Rows are points. Each copy is the shape, with its points in the same order, stretched, turned, moved and blurred by noise. Say if it was mirrored as well.

Shape:
3,17,49
21,-25,23
43,39,0
22,3,24
-31,-28,-41
-36,16,-33
Copy 1, 6 rows:
-6,-16,41
19,-39,2
-44,-33,-21
-5,-31,6
43,28,-24
12,43,-9
Copy 1 is: mirrored
Copy 2, 6 rows:
-3,42,40
8,-6,56
59,33,13
19,20,41
-7,-57,-17
1,-24,-43
Copy 2 is: only turned

Shape, 10 rows:
21,19,-4,-6,8,4
-8,0,2,-7,-7,-19
-41,-33,15,2,4,38
6,-1,-10,18,-27,-10
23,2,-19,-8,5,0
13,7,23,21,-34,-31
18,-31,-6,5,-14,-11
15,20,-27,-27,9,22
-3,-16,2,-14,-8,22
-20,11,20,-29,-12,10
Copy 1 (10 x 6):
10,28,0,-5,-5,8
-21,6,12,4,-13,0
-37,-23,15,11,60,-18
-5,-5,-17,5,-22,-20
4,11,-12,1,-6,14
8,1,11,5,-36,-35
5,-22,1,18,-6,-1
-2,19,-16,-21,5,28
-14,-14,5,-9,22,3
-26,8,30,-25,10,-4
Copy 1 is: mirrored
Copy 2 (10 x 6):
20,9,10,-2,-6,5
-18,13,3,-7,6,-2
-43,-41,4,-22,12,38
-16,2,-6,33,-12,-1
12,4,-11,-4,1,7
-21,5,18,36,-14,-21
-13,-19,-19,5,-1,-14
27,26,-20,-21,-11,24
-19,-16,-6,-18,-12,15
-23,18,17,-26,-22,16
Copy 2 is: only turned

Shape, 13 rows:
19,21,28,-21,6,4,-19,-4
-6,25,10,-32,5,-21,18,-11
-2,18,-18,-14,-4,3,31,-39
-9,12,23,-25,-1,-32,-4,-24
-12,6,12,-14,27,-13,-16,-30
-2,-7,-15,27,-5,1,-1,34
-45,-7,-26,12,-14,37,4,14
11,-37,-3,26,-17,12,26,9
17,-34,3,44,-17,20,-6,20
5,-13,25,25,-31,7,10,7
-26,-12,-19,36,7,36,21,31
4,20,35,8,6,-13,14,-23
-9,26,-15,10,-10,-9,7,-26
Copy 1, 13 rows:
20,12,22,-19,-16,-2,6,2
-27,5,3,-23,-8,1,21,-11
-17,0,-18,-9,-29,-15,33,-27
-37,9,25,-10,-4,-9,7,-8
-11,25,21,2,5,-1,9,-23
11,9,-23,27,14,5,3,37
-7,-12,-48,29,13,28,-21,-9
25,-24,-18,33,4,-17,11,24
42,-10,-9,50,9,-7,-10,39
10,-22,7,30,-19,-1,-5,31
13,-10,-48,44,19,32,5,21
-16,5,26,8,-33,8,28,8
-20,24,-13,11,-31,-5,12,1
Copy 1 is: only turned
Copy 2:
40,-19,-8,-25,-17,7,-19,12
-9,-29,-5,-33,-4,-23,1,17
-19,2,-17,-13,10,-3,25,-14
-3,-20,15,-35,-24,-21,-18,-1
0,-12,14,-27,2,5,-38,-10
3,8,2,33,0,-14,-8,26
-42,16,-24,38,-4,30,-12,28
-2,-3,25,45,-8,10,26,-1
23,14,28,53,-15,19,2,6
8,12,31,14,-40,11,13,19
-25,16,-1,41,22,25,-2,38
9,2,35,-35,-8,0,0,11
-13,26,-3,-9,-3,-17,0,-2
Copy 2 is: only turned
Copy 3:
12,-19,18,4,19,-6,9,-13
-6,-18,-5,-19,-1,-39,19,-15
17,-2,-29,-20,-24,-30,6,-20
-19,-15,0,-23,2,-16,15,-32
-13,-34,-20,-4,5,-1,0,-36
-1,17,-27,23,3,-2,-29,33
-2,-10,-41,23,-50,17,-32,40
18,42,-41,25,-8,11,9,28
20,40,-25,43,2,31,-13,32
9,39,-3,28,-13,9,12,15
4,4,-50,52,-25,0,-20,45
-1,6,4,17,5,-24,26,-34
2,5,-17,-8,-21,-23,-21,-18
Copy 3 is: mirrored
Copy 4:
23,-11,25,-24,-6,21,2,-7
22,3,1,-39,10,8,41,-13
-2,-6,-26,-14,26,24,36,-37
10,-15,13,-47,-4,-3,31,-27
9,-13,18,-42,20,0,2,-38
-19,10,-16,18,5,-20,-15,21
-60,16,-8,10,31,15,-7,17
-22,-36,-26,32,16,-10,4,22
-29,-30,-8,43,-2,-15,-24,23
-21,-27,9,27,-9,-5,18,16
-37,14,-7,38,43,-6,-8,29
18,-15,25,0,7,-2,39,-27
-12,8,-13,-4,5,4,22,-39
Copy 4 is: only turned

Shape (15 x 11):
-6,1,10,-11,25,12,-8,7,11,-9,20
-28,-23,13,-11,-20,9,-9,25,-25,29,13
-24,23,-23,14,16,-12,-26,-11,-20,13,12
17,14,-26,-1,1,25,-14,35,12,-12,20
21,21,-25,29,-11,17,-14,3,-2,-8,10
14,13,16,-11,-15,-2,-18,-7,-21,15,16
4,-12,9,31,24,-7,20,2,14,14,-31
9,-14,3,-11,-14,29,11,3,13,2,-3
-31,-10,1,-9,-8,27,25,-6,-3,-22,0
-13,13,0,-19,-18,-10,13,-14,20,-8,-20
-30,-3,-22,3,19,31,14,26,-8,-25,3
6,-8,-33,18,22,5,6,9,-15,14,-17
15,28,1,4,13,22,7,-7,1,29,-30
8,12,-10,-5,8,-4,-22,16,4,-9,-32
-16,-8,17,-16,11,-8,7,29,-15,8,12
Copy 1, 15 rows:
-14,5,-19,15,-19,16,-5,24,12,23,25
-36,-3,-10,-2,-34,34,13,-9,-27,-15,-9
-21,29,-20,2,-17,-34,-29,15,-34,-16,15
-13,-20,-60,16,-8,-13,1,6,33,-12,3
20,12,-50,19,-16,-28,-12,-15,16,-26,-1
19,8,-17,-20,-29,16,-6,26,-8,-22,-3
26,23,-6,29,1,-4,2,-22,-5,46,-32
6,7,-16,-3,-18,23,11,-21,40,11,-2
-17,28,9,12,-19,13,17,-21,36,1,38
-10,13,32,-6,-12,-13,-15,4,34,3,-8
-38,15,-29,33,10,-10,22,-8,21,7,37
6,18,-36,2,14,-28,11,-29,-11,21,-10
24,46,-32,-8,-8,4,1,3,22,3,-38
2,-12,-15,5,24,-7,-21,5,15,-6,-12
-19,-7,0,14,-14,13,22,25,-16,18,1
Copy 1 is: only turned
Copy 2:
-26,-3,1,-23,11,14,5,-6,-9,16,1
-14,-19,23,14,-56,12,13,6,7,4,-5
-27,14,-1,-1,-18,-24,12,-14,-44,4,22
-16,-1,-14,-32,9,34,6,20,-8,0,34
-2,14,-6,-4,17,6,7,17,-21,-13,44
3,-14,36,-15,-20,0,10,-15,-7,-17,12
15,2,-22,27,22,-28,-12,2,-5,41,5
11,2,1,-1,0,31,16,8,24,0,6
-3,17,8,7,3,33,27,17,2,11,-21
24,19,3,-30,2,-6,30,1,15,6,-12
-23,17,-15,3,3,36,8,30,-25,28,-8
9,1,-29,24,-3,2,-7,4,-28,23,14
25,21,13,7,-1,0,1,-19,-18,38,30
13,23,-15,-33,0,-7,-15,6,-3,12,9
-7,-27,16,-5,-21,4,7,2,-12,27,-18
Copy 2 is: only turned
Copy 3, 15 rows:
10,6,-3,-16,14,12,-8,-8,13,-4,26
-14,-35,-25,-25,-2,-19,17,5,-8,-28,4
-37,-14,-8,2,-13,-23,-18,2,1,12,37
20,7,-23,-6,-11,32,-11,3,-19,-13,39
-13,-3,-5,21,-27,28,-3,8,-4,-3,22
-24,-25,11,-17,-13,1,14,-10,-4,7,13
3,23,3,29,20,-8,9,32,7,-26,-22
7,2,-16,4,-6,21,20,-13,5,-23,-14
-13,4,-21,-5,18,31,-5,-15,22,-21,-18
-13,19,-11,-9,0,-6,9,3,9,16,-30
1,4,-27,-1,21,34,-41,-1,1,-33,10
2,-7,-22,34,10,-5,-13,-1,-16,-20,6
-3,27,2,16,-22,-13,-1,-1,-21,-26,-4
23,-2,6,5,-11,-13,-19,15,-10,0,-6
-9,-12,-8,-26,28,-3,-3,9,-13,-19,12
Copy 3 is: mirrored
Copy 4:
5,13,-8,9,20,32,-11,-3,10,-8,-2
12,-5,6,0,14,31,-5,48,-31,-38,23
-11,-1,-9,4,30,16,-27,-4,-42,-15,-24
13,18,-48,5,1,38,3,-2,-7,10,-12
3,1,-34,-5,-16,23,3,0,-22,3,-43
26,27,7,-9,4,9,4,19,-29,-17,-15
-21,-33,8,16,13,-9,8,21,7,21,-15
-3,12,-10,-16,-13,25,12,24,9,-6,3
-20,-5,-20,-18,-4,27,-5,8,22,-43,13
-26,30,-17,-2,0,-11,-8,14,17,-13,5
-16,-23,-46,-7,18,37,-10,-2,12,-24,8
-13,-32,-14,-16,15,6,0,10,-26,18,-4
-10,16,-10,-13,29,4,31,19,-9,16,-32
0,13,-36,-7,19,-7,-15,24,3,23,-17
13,-2,-2,15,28,10,-2,18,-5,-20,25
Copy 4 is: only turned
